Each row of a before or after table is a point. One or more steps were done to the points. Then noise was added and the rows were shuffled. The steps act on columns, c1 being the first. Name the steps. A step turns or swaps two columns, mirrors them in a line or flattens them onto one, adds a multiple of one to another, or multiplies or shifts one. Angles are multiples of 10 degrees, from the lower column toward the higher: turns from -170 to 170, lines from 10 to 170 but not 90. Use the fewest steps. Two steps may share a column if one is a turn and the other turns, adds or multiplies; they go together, in the order done. Otherwise the lowest column goes first.

Before (11 x 3):
[[ 14  19  23]
 [ 44  14 -23]
 [-14  -9  -2]
 [  5  13  11]
 [-27  12  23]
 [  4  10  27]
 [-13  25 -28]
 [ 10  18 -62]
 [ 10   8 -13]
 [-25 -20   3]
 [-43 -33  -5]]
After (11 x 3):
[[  25   46  -46]
 [ 113   13  -24]
 [  26    5  -13]
 [  13  -15   -3]
 [ -64    5   16]
 [  37  -31   -5]
 [-106   20   27]
 [ -68  -21   -2]
 [ -31   10  -36]
 [  12  -28    6]
 [ -33    9    6]]
Steps: multiply c1 by 2.5; mirror c2 and c3 in the line at 120 degrees

Before (12 x 8):
[[  4  12  -2   5 -48  -6  -8  23]
 [ -5  32 -10 -17  -4   0   6 -18]
 [-27   9   8  53  -5  -2 -16  25]
 [-23 -22   7   4 -10 -47  18 -58]
 [ 27   3  -7 -16   5   0   3   7]
 [ 33  32   1 -33  -3   5 -35  15]
 [  1  -2   5  21 -25  12  11  37]
 [ -3  14 -32 -11  -5  19 -47  -9]
 [ -6  12 -10  44 -16  10 -13  30]
 [ 16  22  16 -32  12  26 -27 -17]
 [-24  -8   5   1 -19 -10   9  38]
 [-18 -27  16  -9 -22 -21  28 -54]]
After (12 x 8):
[[ -15   -2  -20   27  -40   38  -14   31]
 [ -17    4  -68  -20  -12    5  -47   -9]
 [  -3  -23   10    7  -50   -9    8   41]
 [ -13    8   -6    9 -125   -5   -7   22]
 [   4   -1    9    6  -61   24   13   36]
 [  13  -30   29    7  -53  -24   30  -54]
 [   8  -30   10   39  -23  -33   19  -57]
 [  -9   25   30  -43   29    1  -25  -15]
 [  11   26  -12  -11   16  -11    2    6]
 [ -30   10  -22  -16  -10  -11    4  -15]
 [ -22  -19   19   43  -15   35  -15   22]
 [ -12   45    2  -24   -8  -19  -35   18]]
Steps: turn c1 and c2 by 60 degrees; multiply c3 by 2; turn c4 and c6 by 40 degrees; multiply c5 by 2.5

Before (8 x 12):
[[ 11   1  -3  20  17  21 -22   6   7 -10  -2   9]
 [-24 -14   1   3  -3  10  -4 -15  -3   0 -19  -3]
 [  1  38 -34  13  -4  -5  11   5  19   3  12  26]
 [ 18  20   1 -10  -3   6  -9  -2   4 -13  13  -4]
 [ -1 -19  15   2   7 -12  -4   6 -13 -12  -6   0]
 [ 34  25  -4  15 -24  40   6  -9 -12   5  24  -6]
 [-15  -7  -2   8 -25   3   8  11  -7 -29  15   5]
 [-21 -14 -10 -15  17   6   4 -13   6   8  30  -3]]
After (8 x 12):
[[ 12   4 -23   9  17  63  -2  11   6   2   1  -8]
 [ 32  23   6   6 -31 120  -4  -7 -11  -7   8  13]
 [  2  43  12   4  -6 -15 -35  -3  20   6   5 -11]
 [-16  -5  11  -1 -29   9  -4  33  -5   2   3  -5]
 [-20 -14   4 -23   5  19  -9 -12   5 -10  13  -1]
 [ -3 -18  -4  -6   9 -36  15  14 -13   2  -1  -7]
 [ 16  18 -10 -22  -8  18   1  13   4  -7   6  11]
 [-24 -14  -4  -6   3  33   1  -4  -2 -16  -8   0]]
Steps: mirror c2 and c12 in the line at 10 degrees; swap c3 and c7; shift c4 by -10; turn c5 and c11 by 20 degrees; multiply c11 by 0.4; multiply c6 by 3; turn c8 and c10 by 70 degrees

Before (13 x 20):
[[ 25  46   5  38 -30  20 -33  39  39 -13  47  15 -28  11  22 -32  36 -17
  -12 -19]
 [ -1 -17  13 -17 -27  38 -29  11  -9 -41   9 -29 -12  -5  22  47   7   3
  -10   6]
 [ 11  30 -18   6 -32  28  10  23  39  47  -6 -10  28 -34 -40   3  21 -15
  -22  58]
 [  1  -2  29  -7 -36  21 -11  22 -39 -24  35  25   9 -55 -77 -31  40 -17
    6 -15]
 [ 33 -25 121 -15 -12  13   8 -52 -26 -38  -5  -5  13   4   7 -37   9 -35
   19  26]
 [ 13  -7 -19   8 -14 -12 -28   2 -20 -19  -3  50  15   7 -67 -16   3 -40
   61  -5]
 [  3  -8 -23 -13 -19 -17 -40  25  -2  71 -13  -3 -77  12  19  -1  35 -14
   -1   9]
 [  4 -11  16  10 -14  30 -32  11   9  31  -3   4  17 -10  12 -18  -1 -19
    8 -20]
 [  3 -17 -14   0  92   2 -10 -78  41 -10   2 -33 -20 -65  12 -29  -2 -10
  -19  -5]
 [  2  -2 -24   5  -2   2 -40   6 -16 -41  33  -2   7 -14   4  19  25  53
   22 -27]
 [ 47  -7 -23  10  -7  19  -9  16  -1  16  21 -34  -8   7  14 -27  26 -25
   -2 -22]
 [ 32  23 -17 -10  -2  37 -30  -3 -29  27   9  -2 -33  -2   8 -12 -23  -2
  -17 -11]
 [ 43  -7 -26 -19 -36  20 -37 -25   2 -27 -11  55  31 -34 -16 -21 -33 -12
  -19  34]]
After (13 x 20):
[[ -6  -3  32  -7 -36  20 -13 -22 -39 -55 -45 -17 -18 -28 -78   9 -27 -21
  -14   1]
 [-25 -23  92 -17 -13  12   9  28 -25 -25 -15  12  -9  23   4  34  -6 -48
   53  83]
 [ -6  -8 -23 -15 -18 -17 -39 -14  -2  63  13 -36  66 -38  19   8  52 -21
  -20  -5]
 [ 21 -16 -10   2  91   3 -12  61  40 -48 -15  18  34 -42  14  26 -28 -10
   50 -12]
 [-29  45  14  39 -31  20 -33  -6  39  -4 -56 -27  18  16  21   6 -51 -21
  -40 -13]
 [-31 -10 -40 -20 -36  18 -37  43   5 -42   0 -35 -55  -9 -16  20 -35 -17
    9  14]
 [  1 -17   9 -18 -28  39 -28   0 -11 -33  15  20  24  24  22 -45  27   4
  -13  13]
 [ -9  -1  -8   3  -1   4 -42 -22 -16 -40 -18   4  -1  18   3 -30  -3  69
    9 -36]
 [ -9  31 -45   6 -30  26  10   6  38  14   8  25 -21 -57 -38   0  33 -20
  -35  41]
 [-25  23 -10 -10   0  41 -31  25 -27  18 -14 -13  28 -19   9   7 -41  -4
   -6 -20]
 [-28  -8 -12   5 -14 -11 -28 -39 -22 -13  -6 -33 -40  18 -65  14  -4 -54
   37 -15]
 [ -5 -10  24  14 -13  25 -31 -11  10  19  -5   5 -17 -27  13  15 -12 -23
   -1  -6]
 [-49  -7  -8   9  -7  18 -10   6   0  20 -33  25  27  -1  17  13 -21 -32
  -12 -33]]
Steps: turn c8 and c19 by -50 degrees; turn c1 and c8 by 160 degrees; turn c3 and c20 by 30 degrees; turn c10 and c14 by -40 degrees; turn c11 and c16 by -150 degrees; add 1.5 times c11 to c17; turn c12 and c13 by -150 degrees; multiply c18 by 1.3
